Every row gives one point. Each copy is the shape, with its points in the same order, turned, moved and blurred by noise. Is it also mirrored, or only turned?

Shape (5 x 2):
-0.47,+0.31
-0.29,+0.62
+0.45,+0.01
-0.19,-0.51
+0.56,+0.04
Copy 1 (5 x 2):
-0.49,+0.41
-0.30,+0.70
+0.48,+0.09
-0.15,-0.45
+0.53,+0.16
Copy 1 is: only turned
Copy 2 (5 x 2):
-0.08,-0.64
+0.25,-0.88
+0.32,+0.18
-0.53,+0.05
+0.47,+0.21
Copy 2 is: mirrored
Copy 3 (5 x 2):
+0.38,+0.51
+0.14,+0.71
-0.44,-0.02
+0.26,-0.41
-0.55,+0.00
Copy 3 is: mirrored

Shape (8 x 3):
-0.44,-0.40,+0.00
-0.37,-0.57,-0.23
+0.05,-0.60,+0.12
+0.62,+0.24,-0.22
+0.20,+0.46,-0.21
+0.23,+0.18,-0.19
+0.40,+0.05,+0.09
-0.79,-0.70,+0.63
Copy 1 (8 x 3):
-0.33,-0.40,+0.26
-0.22,-0.52,+0.45
+0.06,-0.60,+0.02
+0.74,+0.28,+0.12
+0.36,+0.49,+0.15
+0.31,+0.17,+0.15
+0.44,+0.02,-0.11
-0.86,-0.78,-0.25
Copy 1 is: mirrored
Copy 2 (8 x 3):
-0.39,-0.44,+0.34
-0.34,-0.20,+0.52
+0.13,-0.28,+0.39
+0.25,+0.40,-0.39
-0.15,+0.24,-0.53
-0.04,+0.17,-0.31
+0.31,+0.01,-0.28
-0.25,-1.14,+0.50
Copy 2 is: mirrored
Copy 3 (8 x 3):
-0.17,-0.03,+0.58
-0.12,+0.14,+0.87
+0.28,-0.12,+0.80
+0.78,+0.31,-0.16
+0.34,+0.43,-0.31
+0.40,+0.26,+0.02
+0.59,+0.04,-0.02
-0.50,-0.71,+0.81
Copy 3 is: mirrored

Shape (6 x 3):
-0.83,-0.05,+0.45
+0.31,+0.28,-0.32
-0.44,-0.15,-0.21
-0.38,-0.59,-0.08
+0.42,-0.09,+0.59
+0.31,+0.22,-0.52
Copy 1 (6 x 3):
-0.16,-0.25,+1.11
+0.16,+0.34,-0.17
-0.32,-0.17,+0.29
-0.19,-0.60,+0.30
+0.86,-0.20,+0.26
+0.06,+0.33,-0.32
Copy 1 is: only turned
Copy 2 (6 x 3):
+0.15,-0.40,-0.73
-0.11,+0.46,+0.29
-0.37,+0.00,-0.46
-0.72,-0.32,-0.37
+0.17,-0.43,+0.50
-0.33,+0.60,+0.44
Copy 2 is: mirrored

Shape (8 x 4):
+0.18,+0.43,+0.08,-0.31
-0.64,+0.21,+0.18,+0.84
+0.24,-0.09,+0.10,+0.01
-0.57,+0.40,-0.04,+0.47
-0.36,-0.10,+0.18,-0.22
+0.59,+0.01,+0.25,-0.57
+0.52,-0.11,-0.48,-0.96
-0.31,+0.11,-0.06,+0.68
Copy 1 (8 x 4):
+0.25,+0.17,-0.30,-0.22
-0.06,-0.12,+0.09,+1.05
+0.44,+0.00,+0.16,-0.01
-0.16,+0.04,-0.13,+0.69
-0.03,-0.33,+0.09,-0.03
+0.75,+0.21,-0.10,-0.70
+0.19,+0.48,-0.02,-1.11
+0.16,+0.10,+0.19,+0.78
Copy 1 is: mirrored
Copy 2 (8 x 4):
+0.21,+0.61,-0.02,+0.02
-0.79,+0.20,-0.08,+0.92
+0.15,+0.08,+0.00,+0.11
-0.71,+0.49,-0.18,+0.59
-0.42,+0.24,+0.14,-0.12
+0.59,+0.22,+0.19,-0.31
+0.51,+0.28,-0.39,-0.87
-0.50,+0.10,-0.25,+0.69
Copy 2 is: only turned

Shape (11 x 6):
-0.11,+0.46,+0.41,-0.19,-0.01,-0.05
+0.45,-0.45,-0.12,+0.33,+0.36,+0.62
+0.04,-0.62,+0.26,+0.20,-0.07,-0.36
-0.36,-0.59,-0.67,-0.45,-0.09,-0.01
-0.75,+0.03,+0.30,-0.85,+0.51,+0.32
+0.07,-0.02,+0.00,+0.61,-0.89,-0.34
+0.20,-0.20,+0.36,-0.17,-0.29,-0.32
+0.05,+0.05,-0.32,-0.15,+0.77,+0.24
-0.04,-0.18,+0.25,-0.11,+0.27,+0.17
+0.18,+0.63,+1.05,-0.78,-0.14,+0.02
-0.46,+0.42,-0.20,+0.33,+0.11,-0.18
Copy 1 (11 x 6):
+0.08,+0.11,+0.42,+0.11,+0.22,+0.61
-0.18,-0.23,+0.23,-0.31,-0.43,-0.69
-0.12,-0.75,+0.30,+0.50,-0.05,-0.08
-0.10,-0.99,-0.63,-0.11,-0.16,+0.21
-0.47,-0.58,+0.28,-0.80,+0.54,+0.73
+0.05,-0.12,+0.10,+1.01,-0.71,+0.46
+0.32,-0.45,+0.39,+0.32,+0.09,+0.27
-0.17,-0.02,-0.11,-0.46,+0.31,-0.24
-0.22,-0.32,+0.37,-0.10,+0.07,+0.02
+0.60,+0.04,+1.03,-0.24,+0.43,+0.90
-0.52,+0.12,-0.17,+0.33,+0.13,+0.41
Copy 1 is: mirrored
Copy 2 (11 x 6):
-0.22,+0.49,+0.53,-0.08,+0.17,+0.20
+0.22,-0.84,+0.33,+0.46,+0.06,+0.51
-0.15,-0.53,+0.45,-0.04,+0.61,-0.36
-0.04,-0.49,-0.59,-0.53,+0.07,-0.01
-0.70,+0.17,+0.10,-0.60,+0.38,+0.89
-0.08,-0.10,+0.52,+0.32,-0.22,-0.93
+0.03,-0.09,+0.67,-0.25,+0.31,-0.28
+0.07,-0.18,-0.20,+0.22,+0.44,+0.72
-0.21,-0.27,+0.41,-0.01,+0.34,+0.35
-0.02,+0.74,+1.22,-0.53,+0.29,+0.51
-0.37,+0.38,-0.14,+0.34,+0.12,-0.11
Copy 2 is: only turned
Copy 3 (11 x 6):
+0.00,+0.42,+0.57,-0.05,+0.22,-0.14
+0.01,-0.41,-0.04,+0.21,+0.13,+0.99
-0.04,-0.52,+0.34,+0.21,-0.45,-0.15
-0.25,-0.38,-0.66,-0.30,-0.20,-0.14
-1.05,+0.28,+0.17,-0.66,+0.26,-0.02
+0.56,+0.04,+0.00,+0.84,-0.41,-0.40
+0.10,-0.38,+0.40,+0.12,+0.05,-0.35
-0.10,+0.05,+0.13,-0.56,-0.11,+0.73
-0.29,-0.11,+0.27,-0.08,+0.13,+0.26
-0.11,+0.27,+0.98,-0.29,+0.89,-0.53
+0.02,+0.60,+0.19,-0.01,-0.51,+0.10
Copy 3 is: mirrored
Copy 4 (11 x 6):
+0.22,+0.49,+0.14,+0.19,+0.20,-0.18
+0.27,-0.40,-0.02,+0.02,+0.55,+0.94
-0.16,-0.61,+0.13,+0.41,+0.14,-0.08
-0.02,-0.54,-0.93,-0.15,+0.21,-0.18
+1.00,+0.26,-0.64,+0.41,+0.52,-0.48
-0.96,+0.18,+0.09,+0.32,-0.31,+0.32
+0.06,-0.20,+0.21,+0.13,-0.23,-0.06
+0.45,-0.06,-0.13,-0.28,+0.99,+0.11
+0.38,-0.12,-0.02,+0.29,+0.38,+0.10
+0.85,+0.79,+0.43,+0.21,-0.34,-0.37
-0.40,+0.37,-0.21,+0.24,+0.73,-0.15
Copy 4 is: mirrored

Shape (11 x 6):
+0.37,-0.38,+0.55,-0.40,-0.43,-0.45
-0.88,+0.05,-0.16,-0.43,-0.27,+0.03
-0.51,+0.34,+0.38,-0.43,+0.47,-0.58
-0.56,-0.54,-0.69,-0.45,-0.52,-0.27
+0.36,-0.37,-0.04,+0.15,+0.45,+0.36
+0.36,+0.33,+0.39,-0.14,+0.32,+0.22
-0.42,-0.35,+0.10,+0.11,-0.24,+0.30
+0.31,-0.55,-0.26,+0.12,+0.55,-0.52
-0.08,+0.01,-0.49,+0.29,+0.53,-0.26
-0.78,-0.36,+0.48,-0.13,+0.50,+0.60
+0.20,-0.18,-0.12,+0.07,-0.44,-0.07
Copy 1 (11 x 6):
+0.18,-0.27,+0.31,-0.89,-0.10,-0.13
-0.55,+0.14,-0.55,-0.31,-0.59,-0.54
-0.23,-0.07,+0.15,-0.15,-0.08,-1.23
+0.17,+0.32,-0.86,-0.72,-0.77,-0.45
+0.31,-0.49,-0.46,+0.08,+0.54,+0.04
-0.22,-0.15,+0.18,+0.02,+0.57,-0.14
-0.29,-0.45,-0.56,-0.16,-0.33,+0.03
+0.96,-0.42,-0.33,-0.15,+0.11,-0.69
+0.56,-0.14,-0.58,+0.50,-0.04,-0.63
-0.82,-0.73,-0.73,-0.17,+0.12,-0.49
+0.24,-0.01,-0.09,-0.20,-0.24,+0.14
Copy 1 is: only turned
Copy 2 (11 x 6):
-0.26,-0.21,+0.17,-0.53,-0.23,-0.62
-0.64,-0.38,-0.80,+0.29,+0.16,+0.16
-0.85,+0.34,-0.13,+0.30,+0.54,-0.28
+0.02,-0.62,-1.11,+0.13,+0.07,-0.34
+0.47,-0.09,+0.26,-0.11,+0.45,+0.33
-0.21,+0.38,+0.32,-0.24,+0.13,+0.37
-0.14,-0.65,-0.11,+0.22,+0.03,+0.29
+0.58,+0.10,+0.06,+0.14,+0.58,-0.50
+0.36,+0.30,-0.23,+0.56,+0.44,+0.02
-0.57,-0.67,+0.14,+0.22,+0.80,+0.58
+0.20,-0.21,-0.18,-0.06,-0.35,-0.08
Copy 2 is: only turned
Copy 3 (11 x 6):
-0.21,-0.59,+0.65,+0.01,-0.91,-0.21
+0.04,+0.05,+0.06,-0.05,-0.31,+0.96
+0.60,+0.14,+1.00,-0.17,-0.05,+0.29
+0.05,-0.64,-0.37,-0.44,-0.30,+0.78
-0.42,-0.30,+0.27,+0.48,+0.38,-0.24
-0.39,+0.28,+0.61,+0.21,-0.02,-0.27
-0.21,-0.19,+0.08,+0.68,-0.28,+0.48
+0.13,-0.71,+0.18,+0.07,+0.33,-0.40
+0.29,-0.02,-0.09,+0.13,+0.47,-0.10
-0.22,-0.18,+0.76,+0.75,+0.37,+0.81
-0.21,-0.25,-0.10,+0.19,-0.49,-0.07
Copy 3 is: mirrored
Copy 4 (11 x 6):
-0.20,+0.01,+0.05,-0.07,-0.68,-0.77
-0.33,+0.53,+0.18,-0.45,+0.01,+0.41
+0.12,+0.53,+0.20,-0.68,+0.50,-0.59
-0.74,+0.04,-0.35,-0.60,-0.20,+0.52
+0.77,-0.55,-0.01,+0.10,+0.11,-0.11
+0.87,+0.18,+0.17,-0.06,-0.04,-0.39
-0.02,-0.28,+0.41,-0.10,-0.02,+0.28
+0.17,-0.54,-0.55,-0.38,+0.47,-0.58
+0.44,+0.07,-0.41,-0.10,+0.78,-0.05
+0.24,-0.31,+1.02,-0.59,+0.41,+0.23
-0.03,-0.08,-0.31,+0.30,-0.23,-0.07
Copy 4 is: only turned

Shape (11 x 8):
-0.06,+0.47,+0.57,-0.17,-0.48,-0.57,-0.65,-0.06
+0.01,+0.08,-0.21,-0.46,-0.29,+0.03,-0.35,+0.04
+0.24,-0.50,+0.30,-0.24,-0.06,-0.57,+0.11,+0.42
-0.11,-0.49,+0.78,-0.28,-0.34,-0.25,+0.11,+0.75
-0.43,-0.18,+0.74,+0.01,+0.06,-0.08,-0.21,-0.47
-0.58,+0.33,-0.32,-0.42,+0.15,-0.79,-0.42,-0.40
-0.33,-0.39,+0.33,-0.48,+0.58,-0.07,+0.21,-0.30
+0.21,+0.26,+0.35,+0.10,-0.49,-0.17,+0.59,-0.44
-0.20,+0.57,-0.14,-0.90,+0.68,+0.04,-0.13,-0.14
-0.51,+0.64,-0.35,-0.56,-0.51,+0.35,-0.20,+0.50
-0.49,+0.45,+0.17,+0.32,+0.76,+0.42,+0.25,+0.28
Copy 1 (11 x 8):
+0.19,+0.24,+0.05,+0.07,-0.93,-0.18,-0.59,+0.22
+0.14,+0.36,-0.15,-0.55,-0.27,-0.29,-0.18,+0.04
+0.42,-0.43,-0.50,+0.00,-0.20,-0.15,+0.22,+0.51
+0.03,-0.50,-0.34,-0.20,-0.55,+0.16,+0.27,+0.88
-0.39,-0.54,+0.00,+0.09,-0.35,+0.13,-0.53,-0.12
-0.18,+0.24,-0.48,-0.03,-0.12,-0.86,-0.85,-0.20
-0.23,-0.67,-0.41,-0.26,+0.39,+0.02,-0.45,-0.13
+0.10,+0.21,-0.53,+0.25,-0.44,+0.56,-0.01,-0.47
+0.02,+0.38,-0.42,-0.62,+0.61,-0.12,-0.91,+0.17
-0.43,+0.96,-0.40,-0.74,-0.22,-0.11,-0.14,+0.42
-0.55,+0.31,-0.06,+0.21,+0.85,+0.31,-0.24,+0.35
Copy 1 is: mirrored
Copy 2 (11 x 8):
-0.18,+0.74,+0.35,+0.08,-0.12,-0.89,-0.32,-0.01
-0.07,+0.13,-0.28,-0.27,-0.30,-0.33,-0.18,+0.30
-0.03,-0.14,+0.41,+0.20,+0.33,-0.57,+0.28,+0.79
-0.56,+0.06,+0.73,+0.14,-0.04,-0.54,+0.25,+1.00
-0.33,-0.15,+0.89,-0.16,-0.05,-0.46,-0.10,-0.33
-0.24,+0.02,-0.33,-0.37,+0.36,-1.01,-0.11,-0.43
-0.22,-0.54,+0.56,-0.62,+0.38,-0.26,+0.12,+0.00
+0.32,+0.27,+0.49,-0.01,-0.28,-0.28,+0.81,-0.18
-0.19,+0.17,-0.20,-1.14,+0.51,-0.12,-0.14,-0.06
-0.75,+0.58,-0.55,-0.54,-0.51,-0.16,+0.13,+0.27
-0.84,+0.10,+0.24,-0.30,+0.48,+0.58,+0.38,-0.24
Copy 2 is: only turned

Shape (15 x 9):
+0.44,-0.45,+0.42,+0.17,-0.36,+0.76,+0.39,+0.00,+0.15
-0.25,-0.80,-0.64,+0.50,+0.35,-0.44,-0.42,+0.28,-0.34
+0.60,+0.11,-0.39,-0.08,+0.53,+0.50,+0.24,+0.42,-0.30
+0.26,+0.55,+0.19,-0.53,+0.11,-0.59,-0.49,+0.42,+0.09
-0.34,+0.21,-0.46,+0.12,-0.62,+0.25,-0.62,-0.21,+0.26
-0.02,+0.14,+0.14,+0.35,-0.36,+0.34,+0.41,-0.04,+0.60
-0.44,+0.41,+0.10,+0.45,-0.48,-0.33,-0.26,+0.13,-0.12
-0.24,-0.53,+0.01,+0.48,+0.43,-0.28,+0.62,-0.60,-0.52
+0.58,+0.12,+0.17,+0.53,-0.82,+0.68,-0.12,-0.46,+0.47
-0.14,-0.13,-0.41,-0.04,+0.05,-0.52,-0.50,-0.18,-0.63
-0.39,-0.31,+0.30,+0.49,+0.42,-0.22,+0.51,+0.43,-0.53
+0.51,+0.13,+0.66,+0.56,+0.39,+0.50,+0.22,-0.10,+0.32
+0.28,-0.74,-0.57,+0.44,-0.45,-0.55,-0.62,-0.25,-0.39
+0.68,+0.11,-0.30,-0.19,+0.16,-0.55,+0.59,+0.14,+0.01
-0.15,+0.24,-0.04,-0.27,-0.08,+0.22,-0.47,-0.36,+0.27
Copy 1 (15 x 9):
+0.09,-0.33,+0.40,-0.31,-0.42,+0.63,+0.50,+0.25,-0.07
-0.08,-0.66,+0.10,+0.07,+0.05,-0.84,-0.73,+0.99,-0.19
-0.09,-0.26,-0.46,-0.11,+0.68,+0.27,+0.38,+0.65,-0.06
+0.45,+0.29,-0.36,-0.64,+0.51,-0.20,-0.63,-0.02,+0.41
+0.14,+0.10,-0.11,-0.02,-0.30,+0.29,-0.92,+0.00,-0.68
-0.25,+0.30,+0.27,+0.01,-0.51,+0.51,-0.07,+0.18,+0.12
+0.02,+0.60,+0.14,-0.27,-0.29,-0.45,-0.55,+0.12,-0.38
-0.73,-0.45,+0.80,+0.30,+0.20,-0.60,+0.06,+0.16,+0.09
+0.60,+0.28,+0.53,+0.18,-0.41,+0.86,+0.05,+0.08,-0.49
+0.10,-0.40,+0.02,-0.05,+0.34,-0.76,-0.70,+0.07,-0.35
-0.69,-0.03,+0.31,-0.42,+0.00,-0.71,+0.20,+0.68,+0.13
-0.06,+0.32,+0.80,-0.26,+0.21,+0.62,+0.31,+0.61,+0.22
+0.67,-0.62,+0.28,+0.38,-0.17,-0.74,-0.64,+0.42,-0.43
+0.22,-0.08,-0.31,+0.29,+0.33,-0.32,+0.18,+0.01,+0.66
-0.02,+0.00,+0.08,-0.25,+0.20,+0.46,-0.78,-0.17,-0.25
Copy 1 is: only turned
Copy 2 (15 x 9):
+0.79,-0.80,-0.20,+0.43,+0.00,+0.10,+0.81,-0.01,+0.09
-0.70,-0.75,-0.52,+0.15,+0.05,-0.65,-0.34,+0.31,-0.24
+0.54,+0.05,-0.66,+0.12,+0.65,-0.11,+0.22,+0.56,-0.03
+0.16,+0.49,+0.26,-0.72,-0.13,-0.47,+0.00,+0.09,+0.03
+0.00,-0.13,-0.31,+0.21,-0.76,+0.46,-0.23,-0.26,-0.13
+0.46,-0.24,-0.18,+0.54,-0.53,+0.13,+0.56,+0.06,+0.54
-0.30,+0.12,+0.35,+0.42,-0.58,-0.08,+0.09,-0.01,-0.07
-0.67,-0.63,-0.25,+0.68,+0.63,-0.33,+0.51,-0.25,+0.46
+1.05,-0.41,-0.15,+0.75,-0.52,+0.21,+0.24,-0.56,+0.11
-0.62,-0.11,-0.23,-0.02,+0.17,-0.37,-0.20,-0.30,-0.37
-0.53,-0.44,+0.14,+0.46,+0.37,-0.42,+0.60,+0.65,+0.11
+0.87,-0.45,+0.26,+0.52,+0.32,-0.06,+0.26,+0.17,+0.68
-0.28,-0.67,-0.52,+0.29,-0.24,-0.79,-0.30,-0.61,-0.55
+0.20,+0.30,-0.58,+0.00,+0.27,-0.84,+0.58,+0.01,+0.36
+0.16,-0.12,-0.12,-0.21,-0.23,+0.40,-0.10,-0.31,+0.26
Copy 2 is: only turned

Shape (15 x 9):
+0.19,+0.50,-0.65,-0.15,-0.46,+0.13,-0.75,+0.34,+0.42
-0.28,+0.43,-0.37,-0.47,+0.39,+0.11,+0.27,+0.35,+0.02
+0.21,+0.38,-0.03,-0.48,+0.36,-0.46,-0.41,-0.17,-0.30
+0.43,-0.17,-0.43,-0.65,-0.83,+0.01,-0.75,+0.21,+0.51
-0.40,+0.07,-0.76,+0.05,-0.11,+0.27,-0.60,-0.04,-0.24
-0.63,-0.67,-0.06,-0.49,-0.07,+0.21,-0.27,+0.58,+0.09
+0.21,-0.38,-0.19,-0.06,-0.18,-0.28,+0.58,-0.50,+0.32
+0.57,+0.20,-0.26,+0.57,+0.44,+0.53,-0.55,+0.57,-0.45
+0.11,-0.32,-0.19,-0.22,-0.56,-0.47,+0.23,-0.20,-0.71
-0.13,+0.61,-0.33,+0.17,-0.30,-0.16,+0.07,-0.57,+0.31
-0.61,-0.04,+0.19,+0.52,-0.35,-0.74,-0.58,-0.03,+0.32
-0.47,+0.58,+0.22,-0.21,+0.09,+0.06,-0.19,-0.14,-0.48
-0.07,-0.28,-0.39,+0.53,+0.20,+0.00,+0.40,+0.47,+0.17
-0.64,-0.42,+0.52,-0.30,+0.24,-0.15,+0.35,-0.01,-0.46
-0.62,-0.20,+0.25,+0.27,+0.31,-0.66,+0.40,-0.43,+0.51
Copy 1 (15 x 9):
-0.33,+0.54,-0.27,-0.84,+0.04,+0.56,-0.13,+0.92,+0.61
-0.20,+0.15,+0.43,+0.05,-0.40,+0.18,+0.18,+0.32,+0.86
+0.05,+0.30,+0.64,-0.56,-0.46,+0.13,+0.36,+0.58,-0.09
-0.40,+0.70,-0.96,-0.82,-0.25,+0.36,+0.31,+0.82,+0.20
-0.32,+0.03,-0.10,-0.14,-0.11,+0.07,-0.49,+1.08,+0.30
+0.25,-0.06,-0.78,+0.25,-0.67,+0.07,+0.11,+0.45,+0.50
-0.42,+0.50,-0.09,-0.32,-0.03,-0.75,+0.24,-0.13,+0.12
+0.25,-0.32,+0.33,-0.23,+0.89,+0.51,+0.21,+0.89,+0.24
-0.28,+0.82,+0.03,+0.29,-0.12,-0.27,+0.14,+0.35,-0.50
-0.57,+0.51,+0.37,-0.74,-0.11,-0.17,-0.53,+0.13,+0.32
+0.63,+0.56,-0.24,-0.67,-0.36,-0.11,-0.86,+0.18,-0.01
-0.16,-0.03,+0.53,-0.04,-0.53,+0.45,-0.34,+0.21,+0.00
+0.21,+0.20,-0.06,+0.08,+0.42,-0.42,-0.07,+0.17,+0.83
+0.25,-0.09,+0.09,+0.50,-0.71,-0.20,+0.04,-0.22,-0.08
+0.40,+0.25,+0.18,-0.44,-0.56,-0.83,-0.42,-0.43,+0.41
Copy 1 is: only turned
Copy 2 (15 x 9):
-0.35,+0.25,-0.39,+0.26,+0.36,+0.26,+0.66,+0.91,-0.52
+0.34,+0.87,+0.06,-0.35,-0.30,+0.23,+0.16,+0.44,-0.09
-0.17,+0.19,+0.03,+0.07,-0.26,+0.93,+0.01,+0.04,-0.07
-0.77,-0.26,-0.01,-0.09,+0.16,+0.37,+0.25,+1.40,-0.47
-0.33,+0.48,+0.31,+0.48,-0.22,-0.10,+0.46,+0.18,-0.63
+0.24,-0.06,+0.67,-0.09,-0.64,-0.27,+0.01,+0.74,-0.49
-0.68,+0.00,-0.19,-0.59,-0.21,-0.34,-0.52,+0.21,+0.13
+0.35,+0.31,+0.25,+0.34,+0.92,+0.27,+0.30,-0.29,-0.70
-0.63,-0.03,+0.52,+0.20,-0.18,+0.10,-0.35,+0.21,+0.50
-0.62,+0.39,-0.67,-0.10,-0.14,-0.06,+0.46,-0.01,+0.15
+0.02,-0.58,-0.58,+0.66,-0.64,-0.15,+0.31,+0.21,-0.05
+0.14,+0.26,+0.20,+0.02,-0.40,+0.32,+0.71,-0.28,+0.19
+0.28,+0.30,-0.24,-0.02,+0.15,-0.59,-0.37,+0.12,-0.20
+0.23,-0.13,+0.69,-0.21,-0.90,-0.09,-0.20,-0.17,+0.32
-0.05,-0.24,-0.73,-0.29,-0.92,-0.41,-0.30,-0.22,+0.09
Copy 2 is: mirrored
